Every row gives one point. Each copy is the shape, with its points in the same order, stretched, turned, moved and blurred by noise. Is it also mirrored, or only turned?

Shape (9 x 3):
0: -0.027  0.010 -0.025
1:  0.045 -0.017  0.013
2:  0.070  0.023 -0.005
3: -0.017  0.003 -0.041
4: -0.017 -0.008  0.020
5: -0.028  0.063 -0.031
6:  0.071 -0.057 -0.003
7: -0.004 -0.020  0.004
8: -0.047  0.038 -0.038
Copy 1 (9 x 3):
0: -0.013 -0.003 -0.025
1:  0.020 -0.012  0.049
2:  0.007  0.040  0.059
3: -0.030 -0.002 -0.015
4:  0.030 -0.026 -0.011
5: -0.010  0.047 -0.044
6: -0.002 -0.035  0.084
7:  0.011 -0.028  0.004
8: -0.021  0.019 -0.054
Copy 1 is: mirrored
Copy 2 (9 x 3):
0: -0.025  0.001 -0.002
1:  0.056  0.006  0.029
2:  0.063  0.044 -0.001
3: -0.009 -0.010 -0.021
4: -0.003 -0.002  0.046
5: -0.035  0.047 -0.014
6:  0.088 -0.030  0.008
7:  0.010 -0.012  0.026
8: -0.045  0.014 -0.017
Copy 2 is: only turned

Shape (7 x 4):
0: -0.007 -0.008  0.006  0.068
1:  0.054  0.072  0.037  0.009
2:  0.017  0.056  0.022 -0.010
3: -0.034  0.023 -0.019  0.013
4: -0.003  0.014 -0.003  0.008
5: -0.003  0.006 -0.016 -0.024
6:  0.035  0.001 -0.074  0.007
Copy 1 (7 x 4):
0:  0.017 -0.003 -0.003  0.060
1:  0.063  0.073  0.036 -0.001
2:  0.021  0.059  0.025 -0.006
3: -0.015  0.035 -0.020  0.027
4:  0.006  0.024 -0.007  0.013
5: -0.002  0.015 -0.024 -0.013
6:  0.048  0.031 -0.074  0.004
Copy 1 is: only turned
Copy 2 (7 x 4):
0:  0.016 -0.016 -0.032  0.055
1:  0.072  0.072  0.011  0.033
2:  0.033  0.046  0.027  0.017
3: -0.038  0.023  0.016  0.039
4:  0.004  0.014  0.005  0.015
5: -0.015  0.011  0.020 -0.019
6: -0.042  0.031 -0.049 -0.036
Copy 2 is: only turned
